Rows are points. A path goes straight from each point to the next, and from the last back to the first. The post is the endless flat space through its rows: a point in 2 columns, a line in 3, a plane in 4, and so on, so that a path can go around it. How many times does the path go around the post? Going back the other way cancels.

Post:
[[ 0.05  0.04 -0.37]
 [ 0.04 -0.51  0.24]]
Path:
[[ 0.10  0.04 -0.06]
 [-0.42 -0.11 -0.02]
 [-0.27 -0.77 -0.06]
 [ 0.17 -0.24 -0.40]
 [-0.14 -0.56 -0.08]
 [-0.19 -0.56  0.37]
 [-0.06 -0.04  0.25]
 [ 0.61 -0.60  0.49]
 [ 0.22 -0.09 -0.58]
 [ 0.02 -0.43 -0.27]
 [ 0.57  0.11 -0.71]
 [ 0.28  0.42 -0.09]
 [-0.57  0.06  0.09]
 [-0.51 -0.75  0.12]
 [ 0.22 -0.34 -0.72]
 [ 0.42 -0.49  0.30]]
Times around: 1

Post, 7 rows:
[[-0.01  0.42  0.23 -0.09 -0.62 -0.21  0.47 -0.04]
 [ 0.17 -0.03  0.42  0.10  0.10  0.04 -0.43  0.51]
 [ 0.62  0.78  0.33  0.21 -0.46  0.03 -0.17 -0.21]
 [ 0.23  0.08  0.23  0.26  0.55  0.71  0.27  0.21]
 [-0.25  0.71  0.04 -0.30 -0.19  1.01  0.52  0.02]
 [-0.49 -0.18  0.07  0.11 -0.23 -0.15 -0.10  0.05]
 [ 0.35 -0.73 -0.25  0.16  0.11 -0.34 -0.45  0.25]]
Path (23 x 8):
[[-0.74 -0.03 -0.62 -0.03 -0.12  0.43  0.30 -0.13]
 [ 0.47  0.08 -0.47 -0.01 -0.05 -0.24 -0.49 -0.37]
 [ 0.34  0.24 -0.18 -0.35  0.44  1.02 -0.02 -0.01]
 [-0.12 -0.03  0.38 -0.09 -0.33 -0.14  0.38 -0.02]
 [-0.10  0.07  0.09 -0.03 -0.47  0.23  0.04  0.17]
 [ 0.00  0.79  0.26  0.21 -0.37  0.50  0.35  0.36]
 [ 0.10  0.43 -0.38  0.30 -0.60 -0.87  0.04 -0.26]
 [ 0.05  0.23  0.70  0.52  0.38 -0.16  0.26  0.12]
 [-0.68  0.49  0.65 -0.22  0.23 -0.03  0.39  0.26]
 [-0.34  0.68  0.37 -0.06 -0.16  0.07  0.14  0.37]
 [ 0.15  0.62  0.45  0.01  0.16  0.44  0.05  0.56]
 [-0.12 -0.24  0.09  0.01 -0.18 -0.94 -0.36  0.12]
 [ 0.22  0.39  0.18 -0.28 -0.24  0.17  0.12  0.08]
 [-0.01  0.05  0.15  0.38 -0.51 -0.35 -0.33 -0.52]
 [ 0.24 -0.04  0.14  0.16 -0.27  0.27 -0.62  0.26]
 [ 0.68 -0.16  0.21  0.48  0.12  0.11  0.05  0.53]
 [ 0.49  1.07 -0.71  0.37 -0.38  0.38  0.50 -0.68]
 [-0.29  0.59  0.07 -0.07 -0.11 -0.09 -0.15  0.16]
 [ 0.11  0.24 -0.24 -0.06 -0.49 -0.35 -0.28 -0.21]
 [ 1.01  0.17  0.13 -0.13  0.14  0.30 -0.09 -0.07]
 [ 0.49  0.05  0.59 -0.14 -0.42  0.18  0.14 -0.07]
 [ 0.53  0.53  0.23  0.15 -0.85  0.22  0.89 -0.39]
 [ 0.30  0.32 -0.05  0.38 -0.29  0.18 -0.82  0.09]]
Times around: 3
